Each row is a point. To make a cloud, some directions were put in groups of two or more. Within a group, all points are equally far from the middle, so they leave a hole (a ring in 2 directions, a hollow ball in 3). The other directions are filled evenly. Then the cloud was stretched, turned, moved and blurred a little. How many holes are there, and how many directions does each take, smallest first?

Cloud (19 x 3):
[[24, -12, -4],
[18, -24, -18],
[-18, -31, 0],
[-11, 7, -12],
[-25, -33, 3],
[12, 9, 20],
[30, -24, -7],
[-33, -6, 9],
[17, -17, 26],
[16, 16, 22],
[-18, 14, 36],
[43, 17, 0],
[-8, -40, 4],
[60, 5, 2],
[-7, -20, -15],
[21, -18, 25],
[11, -36, -6],
[47, -1, -8],
[19, 2, 34]]
Holes: 0

Cloud (31 x 4):
[[-26, 4, -40, -29],
[0, -20, 14, -57],
[31, 18, -26, -32],
[-16, 51, -31, -5],
[-30, 12, -2, 21],
[-3, 41, -40, -16],
[-12, 6, 7, 34],
[-1, -11, 46, 16],
[33, 12, 14, -13],
[-2, -33, -14, 31],
[-13, 0, -38, 27],
[38, 2, -32, -24],
[-16, -10, -25, -36],
[-6, 5, 19, -32],
[2, 3, 9, 16],
[26, -11, -8, 23],
[20, 13, -36, 10],
[13, 2, -45, 32],
[4, -26, -11, -14],
[15, -2, -13, 34],
[-33, 23, -10, 22],
[10, -1, -15, 13],
[60, -21, 0, 12],
[2, -27, -12, 15],
[-4, 51, -39, -16],
[-28, 29, -15, 6],
[-21, 21, -13, 22],
[9, 4, -19, 30],
[-17, 37, -34, -3],
[-4, -15, -2, -38],
[28, 26, -4, 28]]
Holes: 0

Cloud (31 x 4):
[[-34, -25, 19, -8],
[-3, 4, -38, -50],
[35, 15, -33, -18],
[12, 31, 9, 21],
[40, -1, -3, -30],
[-24, -13, -17, -50],
[12, 9, -1, 38],
[-32, -26, 20, -7],
[26, -23, -27, 20],
[12, -11, -23, 37],
[4, -28, 34, -2],
[-19, 34, 12, -30],
[-27, -1, -60, -9],
[-39, 25, 4, -28],
[-44, -11, 9, 8],
[-21, -23, -34, -40],
[-27, 38, 3, -21],
[-35, -6, -47, 15],
[-26, -16, -16, -48],
[-28, 38, 4, -22],
[31, -29, 15, -13],
[12, 29, 15, 19],
[32, 21, -36, -7],
[22, 16, -14, 30],
[21, -3, -22, 34],
[11, -13, 39, 2],
[-11, 33, -52, -11],
[-45, 26, -28, -1],
[-19, -2, -59, -24],
[9, -5, 40, 8],
[6, -14, 39, 7]]
Holes: 2 (2, 2)

Cloud (55 x 6):
[[-29, 12, 11, -29, 23, -8],
[-3, 50, 0, 3, -23, -16],
[-1, 0, -25, 28, -33, -6],
[-43, 37, -30, 23, -10, 15],
[-18, 16, 15, -37, -9, 32],
[7, 38, 40, 11, 26, 11],
[60, 25, 12, 2, 13, -27],
[-33, 10, -2, -28, 17, -21],
[28, 32, 28, 35, 21, -11],
[30, -44, -14, 6, 24, -14],
[-45, 17, 21, 14, 12, 16],
[-42, -35, 0, 3, 18, 0],
[-28, -30, -49, -2, -10, -14],
[3, 15, -23, 2, -39, 24],
[-27, 8, -11, -47, -6, 17],
[-39, -20, -42, -23, -14, 16],
[10, -34, 25, 29, 17, -31],
[19, -34, -39, -1, 15, -8],
[29, -40, -7, 25, 21, -22],
[46, 5, 12, 5, 38, -46],
[-12, 14, -20, 34, 11, 31],
[-53, -3, 8, 12, 4, 24],
[1, 28, -29, -16, -22, 36],
[45, 7, -21, -18, 4, -36],
[10, 6, 1, 38, 4, 28],
[-14, -33, -40, -2, -19, -22],
[6, -41, 7, -32, -2, -17],
[-14, -14, 17, 7, 13, -48],
[-36, 34, 19, 17, -15, 3],
[-23, 59, -15, -3, -11, 8],
[-35, -19, -47, -21, -13, 15],
[18, 3, -10, 8, 48, -37],
[-59, 1, -22, 6, -19, 30],
[9, 2, -38, -24, 12, 23],
[-8, 41, -11, 32, 18, 14],
[-8, 12, -22, 31, 4, 34],
[4, 49, -10, 28, -9, -14],
[13, -32, 31, 16, -10, -5],
[-16, 29, 37, 18, 22, 13],
[-36, -42, -20, -6, -6, -16],
[-30, 37, 25, -14, 7, 12],
[-10, 53, -17, 23, 9, 10],
[-24, -23, 12, 8, 35, -27],
[-24, -36, -26, 3, -18, -27],
[-31, -34, 4, -3, 17, 23],
[-22, -1, 9, 26, -25, -22],
[-13, 21, 14, 22, 39, 15],
[31, -37, 27, 17, 3, -9],
[2, -34, 23, 25, 19, -35],
[0, 21, 5, 43, 17, 21],
[35, 42, 34, 8, 21, 5],
[-19, 10, 28, 27, -15, -15],
[2, 36, 3, -23, -35, 10],
[-9, -9, 28, 8, -12, 36],
[-5, -6, 37, 33, -3, -15]]
Holes: 3 (2, 2, 2)

Cloud (51 x 6):
[[39, 23, 7, -9, -20, -5],
[22, -19, -8, 6, -5, 2],
[43, 33, 2, -13, 3, -3],
[15, 21, -3, 20, 10, 8],
[-20, -9, -21, 18, 1, -12],
[-14, -55, 19, 11, -26, -3],
[-42, -25, 21, 18, -9, -8],
[-4, -32, -1, 22, -14, 13],
[-8, -45, 21, 13, -40, -4],
[46, -20, -2, -3, -1, -5],
[28, -1, -19, 20, 15, 9],
[4, 4, -17, 20, 20, -5],
[5, -8, 16, -9, -1, -23],
[5, -21, -25, -8, -5, -3],
[14, -42, 24, 6, -31, -10],
[29, 21, -9, -24, -20, 15],
[-21, -13, -17, 10, -24, -1],
[-10, -16, -19, 25, 9, -10],
[-14, -26, 13, 28, 8, -12],
[27, 38, -25, -1, 18, -3],
[-60, -18, 14, 0, -3, 2],
[-9, -7, 28, 14, 8, -2],
[0, -15, -2, 5, -28, 6],
[13, -1, -29, 12, 17, -25],
[5, 22, 9, -2, 28, -7],
[33, -20, 18, 6, -20, -18],
[-10, -8, 23, -8, -1, -17],
[4, -11, -11, 4, -17, 14],
[24, -27, 14, 13, -25, -5],
[19, 4, 15, 25, 5, 3],
[-22, -4, 1, 10, 3, -14],
[25, 43, -7, -10, -19, -3],
[16, 4, -12, -9, 5, -11],
[0, -7, 29, -11, -31, -2],
[-19, -32, 11, 0, 4, -18],
[29, 18, 3, -21, -49, 2],
[31, -14, 4, 13, -24, -20],
[-8, -1, -8, -15, 8, 2],
[-17, 23, 17, 16, 7, -5],
[3, -17, 14, 7, 15, 15],
[9, -27, 2, -1, 8, -20],
[-13, 9, -15, 0, 17, 28],
[-23, -36, 14, 9, -16, -20],
[25, -10, -5, 3, -39, -14],
[-8, 11, 22, -4, -40, 14],
[7, 9, 8, 20, 15, 12],
[16, 14, -33, 1, 20, -23],
[-2, 7, 12, 6, 27, -13],
[-39, -27, 4, 11, -12, 4],
[7, 23, -9, 19, 24, 1],
[-6, -12, 24, 6, 5, -20]]
Holes: 0

Cloud (88 x 8):
[[12, 1, -14, 2, -41, 36, -3, 2],
[-2, -53, -14, 4, -30, -18, 30, 16],
[-24, 19, -8, 10, 32, -12, 18, -22],
[12, -50, -9, 21, -37, -11, 18, 34],
[-2, -47, -7, 44, -8, -13, -19, -2],
[7, -6, -19, -15, -4, -29, -7, -3],
[22, -54, -4, 8, -44, 4, 18, 16],
[14, 17, -22, 18, -20, -11, -24, 31],
[15, 5, 42, 23, 39, -12, -11, 4],
[-22, 25, 21, 26, 25, -1, 1, -23],
[-41, 6, -32, -1, 6, 15, -17, -14],
[-10, -2, -40, 10, -25, -34, -6, 20],
[7, -35, -33, 6, 7, -13, -3, 10],
[21, 12, -16, 12, -42, -20, 12, 13],
[-6, 0, -6, 24, 21, 36, -18, -6],
[22, -20, -15, 2, -60, 12, 17, 0],
[4, 10, -49, 22, -45, -10, -7, -10],
[3, -17, 7, -23, 4, -31, -10, 5],
[-30, -7, -31, -8, 18, 15, 4, -15],
[-12, 50, 6, 1, 24, 22, -4, 21],
[-9, 0, 11, 15, -2, -23, -13, -41],
[1, -6, -28, -27, -57, -4, -5, 13],
[-2, 6, -59, 6, -19, 25, -3, 15],
[-42, 24, 18, 6, 25, -25, 5, -13],
[-8, -41, -25, 8, -55, -34, 0, 5],
[-39, 6, -15, 0, 21, -15, -18, -24],
[7, -22, 31, -17, -19, -28, 35, 29],
[-9, -30, -17, -6, 6, -26, -13, 12],
[-19, 1, -10, 18, 48, 18, 0, -15],
[14, 13, 15, 5, 11, 0, -24, -34],
[-17, 40, 7, -19, -23, 14, -1, 40],
[-8, -36, 39, 8, -10, -43, -5, -5],
[-7, -35, -20, -21, -43, -8, 12, 32],
[-41, 14, 38, -30, 9, -5, -8, 6],
[-14, 11, -17, 11, -2, -13, -21, -43],
[24, -39, -5, 40, -19, -18, -31, 3],
[3, -26, -25, 20, -49, -26, -14, -17],
[-8, 27, 3, -8, 8, -33, -10, 21],
[0, -60, 22, 11, -16, -15, 13, -11],
[18, -28, -16, 12, 2, 15, -5, 32],
[-14, -34, 10, 39, 6, -16, -19, -4],
[19, -25, -15, 20, -14, -15, -32, -30],
[-4, 2, -54, -2, -43, 27, -8, 8],
[-3, 13, -33, 36, -21, 18, 13, -10],
[-26, 30, -26, 4, -7, -14, -22, -27],
[14, 39, 23, -6, 7, -5, -17, 14],
[22, -25, -23, 40, 6, -3, 5, 22],
[-1, 36, -7, 4, 27, 15, 0, -33],
[-20, -12, 7, 0, 34, -31, -6, -24],
[-26, 37, -5, -10, -29, 9, 34, 31],
[-6, -24, 20, 30, 46, -7, -14, 2],
[13, 22, 39, -10, 31, -12, -6, 8],
[26, 21, -9, 33, 11, 16, -7, 5],
[13, 1, -15, 16, -19, -9, -32, 34],
[-3, 8, -15, 30, 39, 14, 10, -18],
[-12, 23, -9, 9, -30, 32, 27, -2],
[-23, -8, -38, -7, -51, -17, 27, 16],
[6, -38, 41, 30, 8, -16, 5, 9],
[-8, -20, -10, -7, -31, 8, 24, 48],
[-19, 17, 3, 1, 46, 21, 10, 4],
[0, -2, -28, -5, -38, 10, 42, 7],
[0, -25, 58, -9, 0, -7, 19, 29],
[-22, -2, 57, -14, 0, -5, 11, 33],
[17, 35, -12, 18, -8, 7, -21, 19],
[1, 29, 7, 24, 10, -13, 1, 33],
[16, -11, 54, -2, -15, -5, 19, 27],
[-12, 10, 17, -45, -32, -21, 0, 9],
[9, -27, 31, -24, 2, 1, 27, -5],
[-6, 10, 48, -23, -2, 2, 26, -20],
[31, 3, -18, 29, -8, -1, 9, -13],
[14, 27, -12, -13, -15, 30, 18, 19],
[-28, 19, 1, -4, 2, 31, -15, -23],
[10, -20, -48, 39, -6, 9, 0, -27],
[9, -2, 39, 15, 48, 3, -13, -2],
[-13, 2, -49, 34, 15, 25, -6, -10],
[-10, -4, -1, -10, -9, -2, 49, 3],
[-6, -11, -10, 46, 2, 5, -27, -13],
[10, -16, -1, 3, -2, 32, -6, -27],
[3, 31, 18, -18, 20, 22, 21, 11],
[13, -25, -31, 9, 3, -10, -7, -34],
[-23, -5, -21, -10, 2, 34, 28, -3],
[12, -43, 6, 24, 8, -25, -19, -32],
[-33, 38, -6, -17, -48, -5, 16, -3],
[-25, 18, 16, -6, 27, 13, -17, -33],
[-27, 27, -7, 26, 20, 6, -1, -33],
[-33, 30, 5, -22, -30, 13, -14, -4],
[14, 25, -26, 17, -16, -5, 15, -9],
[8, -57, -31, 37, -20, -21, -18, -3]]
Holes: 2 (2, 6)
